Rows are points. Examples show where two turns around zero, p and q, send a point. Where does a point land after both, in the order given? Backwards means that the second turn is done in reverse. Each puzzle has new turns, and all numbers are rounded.
(in the rows, 128 means zero)

Turn p:
[91 139] -> [122 166]
[105 106] -> [98 140]
[189 135] -> [160 76]
[153 149] -> [158 114]
[101 111] -> [101 145]
Turn q:
[114 126] -> [121 116]
[150 83] -> [177 116]
[120 175] -> [87 152]
Where do these land?
p, then q: [145 140] -> [148 135]
q, then p: [141 124] -> [139 121]
p, then q: [139 78] -> [125 77]
p, then q: [87 169] -> [99 178]

Turn p:
[84 164 122 97] -> [151 165 170 153]
[152 85 149 112] -> [132 132 95 83]
[121 171 114 99] -> [166 131 159 150]
[151 106 158 152] -> [101 108 116 93]
[132 114 98 180] -> [89 105 100 159]
Turn q:
[184 114 115 123] -> [98 84 136 104]
[98 128 158 146] -> [140 147 127 168]
[90 185 144 140] -> [193 149 141 144]
[107 107 111 152] -> [125 134 88 139]
[161 105 112 80] -> [84 126 146 85]
Where do these land?
q, then p backwards: [116 165 135 151] -> [142 149 106 96]
p, then q backwards: [150 159 178 154] -> [190 138 130 101]
p, then q: [129 87 80 119] -> [153 102 88 93]
q, then p: [154 139 144 91] -> [127 148 151 90]
p, then q: [90 89 104 126] -> [182 125 110 110]

Turn p:
[158 136 133 130 109 147] -> [124 127 137 137 114 165]
[123 136 174 113 127 127] -> [133 105 100 132 95 124]
[130 174 161 101 146 148] -> [129 134 92 99 80 141]
[94 122 125 83 126 167] -> [83 160 102 141 106 108]
[106 161 117 94 151 140] -> [120 165 96 101 114 117]
[119 140 137 177 157 139] -> [138 115 166 91 111 112]
[155 65 86 158 131 84] -> [128 100 162 142 212 128]
[139 90 91 168 77 73] -> [168 119 169 181 191 129]
Turn q:
[112 163 169 77 123 130] -> [149 103 150 80 165 104]
[129 102 138 123 194 129] -> [158 95 112 143 136 179]
[195 123 83 169 89 127] -> [126 202 127 183 100 105]
[123 102 153 85 115 151] -> [142 143 143 79 142 153]
[88 162 143 135 152 154] -> [98 86 136 128 167 130]
[89 127 109 172 119 144] -> [67 120 124 142 118 135]
[108 123 121 85 152 126] -> [144 111 97 98 147 140]
[160 150 109 123 102 92] -> [149 150 119 138 111 78]
[148 101 126 183 106 99] -> [119 143 144 162 67 127]
Where do these land?
q, then p backwards: [94 106 144 146 125 173] -> [172 109 111 129 139 167]
q, then p: [125 80 126 147 81 110] -> [150 159 116 174 90 137]
p, then q backwards: [164 190 109 141 172 72] -> [135 100 148 32 146 133]
q, then p: [102 116 106 121 87 112] -> [144 165 100 155 133 117]
p, then q: [142 116 120 116 126 190] -> [78 108 143 95 143 124]
q, then p: [128 146 168 116 130 152] -> [111 92 105 109 116 123]
p, then q: [141 143 124 110 174 87] -> [163 142 78 124 149 140]

Turn p:
[124 126 89 137 135 176 152 69] -> [130 199 160 131 156 124 152 154]
[90 143 107 177 149 164 137 90] -> [140 176 170 173 162 127 112 138]
[126 112 122 121 96 80 147 155] -> [127 96 98 129 129 130 161 86]
[105 117 172 95 109 155 70 162] -> [153 125 76 99 106 136 61 128]
[120 132 91 164 155 143 112 43] -> [147 165 194 131 186 149 135 163]
[132 134 158 95 145 92 156 143] -> [111 103 142 109 86 123 136 92]
[153 97 114 147 150 114 149 144] -> [83 117 127 145 131 151 151 130]
[133 160 139 110 111 145 82 173] -> [140 101 89 116 119 92 85 148]
[142 121 102 112 130 89 144 166] -> [91 94 110 121 135 114 152 103]
[154 140 188 122 101 123 131 135] -> [159 105 115 127 69 133 133 138]
Turn q:
[113 126 108 130 123 133 94 108] -> [118 123 140 104 127 137 94 140]
[133 115 134 118 98 54 120 113] -> [132 104 132 144 179 152 103 80]
[143 96 165 115 146 156 140 109] -> [95 164 107 110 120 121 155 106]
[144 109 113 130 103 92 132 159] -> [154 98 97 145 148 148 124 117]
[59 121 130 125 115 155 104 135] -> [85 99 143 129 78 137 102 141]
[159 105 141 138 121 128 93 114] -> [119 143 117 97 151 164 130 127]
[158 218 125 127 225 147 131 199] -> [206 112 184 102 99 81 224 168]
[110 131 125 172 103 115 191 115] -> [110 135 115 197 154 102 118 148]
[109 97 107 113 149 154 152 106] -> [105 138 102 113 110 83 110 125]
[151 161 132 113 98 146 124 121] -> [154 164 144 138 114 151 120 127]
Where do these land?
q, then p backwards: [85 116 122 113 155 142 119 149] -> [158 149 149 102 140 109 136 154]
q, then p: [125 62 115 126 128 88 85 124] -> [100 172 130 75 165 151 105 124]
p, then q: [129 158 141 97 153 115 175 137] -> [100 130 144 167 145 145 104 90]
p, then q: [103 170 121 134 212 97 125 122] -> [52 114 160 111 137 160 157 93]
p, then q: [135 139 104 142 109 136 160 162] -> [127 104 127 155 161 104 112 146]
p, then q backwards: [126 156 159 147 75 151 152 142] -> [138 144 108 108 117 151 182 166]
q, then p: [138 166 121 128 109 148 83 135] -> [135 133 94 122 86 114 112 159]
q, then p: [131 93 128 112 121 116 166 57] -> [150 107 189 114 176 115 101 119]
q, then p: [179 92 141 154 90 159 87 124] -> [102 175 116 122 138 63 100 152]

Turn p:
[121 147 191 151 97 111 152 134 147 144 86] -> [162 129 168 124 175 169 101 132 164 115 115]
[169 123 100 107 186 188 110 147 115 135 134] -> [119 121 88 84 83 113 153 172 90 138 100]
[109 100 123 144 93 98 146 139 157 169 109] -> [147 116 162 160 146 125 80 128 114 93 140]
[121 125 126 138 64 143 188 87 96 150 180] -> [89 128 134 134 79 131 67 88 191 104 141]
[139 111 153 107 83 115 97 137 140 105 103] -> [157 141 171 151 137 120 144 104 127 139 89]
[111 132 135 137 101 84 153 147 99 130 68] -> [164 115 161 176 133 182 119 137 138 137 146]
[139 113 136 97 192 131 97 124 108 129 185] -> [123 155 92 76 100 109 175 109 96 116 151]
[150 164 134 134 84 69 134 148 144 125 114] -> [128 148 196 144 155 143 109 130 132 163 147]
[129 138 101 153 177 165 64 119 116 132 145] -> [81 147 79 121 131 118 175 160 99 110 111]
[111 137 102 113 191 181 104 167 136 98 171] -> [99 113 56 86 128 117 151 118 72 158 112]
[142 149 98 96 202 150 97 118 164 117 108] -> [146 137 78 105 144 83 161 181 101 160 126]
[131 97 138 170 95 103 174 102 127 103 129] -> [118 80 167 145 131 126 123 105 177 109 149]
[93 129 127 115 100 126 146 95 115 128 132] -> [134 137 110 157 120 127 107 102 163 123 137]
Turn q:
[131 115 144 143 144 77 119 105 89 168 139] -> [84 127 133 123 131 84 131 101 134 105 82]
[145 182 126 102 95 134 156 134 160 174 68] -> [182 96 120 169 121 162 165 106 134 171 84]
[95 115 100 138 147 126 127 94 75 138 169] -> [51 117 128 93 118 120 145 134 116 110 134]
[143 129 126 136 142 115 106 133 113 114 169] -> [110 157 128 111 112 126 105 127 115 99 126]
[118 111 126 115 119 118 133 93 181 122 130] -> [113 127 111 162 142 139 105 154 162 150 129]
[137 104 86 188 83 117 156 144 80 94 147] -> [114 125 143 108 45 74 130 131 117 137 174]
[89 112 131 121 140 127 91 170 111 81 116] -> [154 118 157 97 149 113 113 176 106 94 148]
[116 191 198 120 92 150 154 126 181 152 95] -> [173 86 156 181 157 181 109 75 138 166 115]
[170 91 82 93 101 137 153 190 135 133 168] -> [142 191 115 177 87 120 170 156 92 117 159]
[120 162 129 135 159 105 122 89 166 83 147] -> [116 117 108 117 121 168 72 139 172 106 124]
[141 116 155 91 144 176 173 129 128 120 57] -> [180 125 138 123 172 143 189 114 173 150 154]
[113 130 145 149 179 141 106 124 149 168 114] -> [127 109 86 117 183 125 117 103 115 122 114]
[145 106 117 135 120 141 69 133 95 118 146] -> [117 169 140 85 127 108 115 146 91 136 122]
Where do these land?
q, then p: [130 175 127 135 99 197 130 136 142 96 95] -> [121 154 133 80 67 108 108 140 128 97 89]
p, then q backwards: [146 83 134 113 192 128 106 147 160 172 119] -> [114 120 97 133 155 131 88 203 96 118 112]
p, then q: [147 89 95 135 170 119 131 150 93 115 108] -> [115 145 157 148 100 91 160 120 117 133 173]
q, then p: [68 191 101 107 107 181 112 142 123 101 93] -> [153 105 125 84 49 139 123 113 103 98 72]
q, then p: [129 81 144 113 159 150 92 115 136 126 146] -> [125 148 84 108 146 143 141 138 101 156 157]
q, then p: [152 145 121 133 77 88 181 78 97 163 172] -> [132 127 130 187 179 140 75 106 185 89 114]
p, then q backwards: [122 166 109 122 86 145 78 146 162 106 114] -> [140 105 149 105 97 120 85 104 146 184 129]
q, then p: [119 75 146 137 136 108 119 137 123 146 98] -> [145 123 147 122 148 130 149 137 111 129 185]
q, then p: [130 113 141 164 186 101 100 138 85 146 115] -> [173 133 124 156 123 104 171 119 135 169 172]
q, then p: [133 123 141 138 111 110 181 145 104 137 185] -> [93 125 131 148 155 138 126 80 183 117 136]
p, then q: [108 149 111 147 116 134 138 111 170 103 127] -> [116 113 86 128 154 106 113 140 126 104 114]
p, then q: [153 146 166 93 97 75 168 91 143 124 166] -> [103 156 132 171 149 178 75 108 145 128 80]
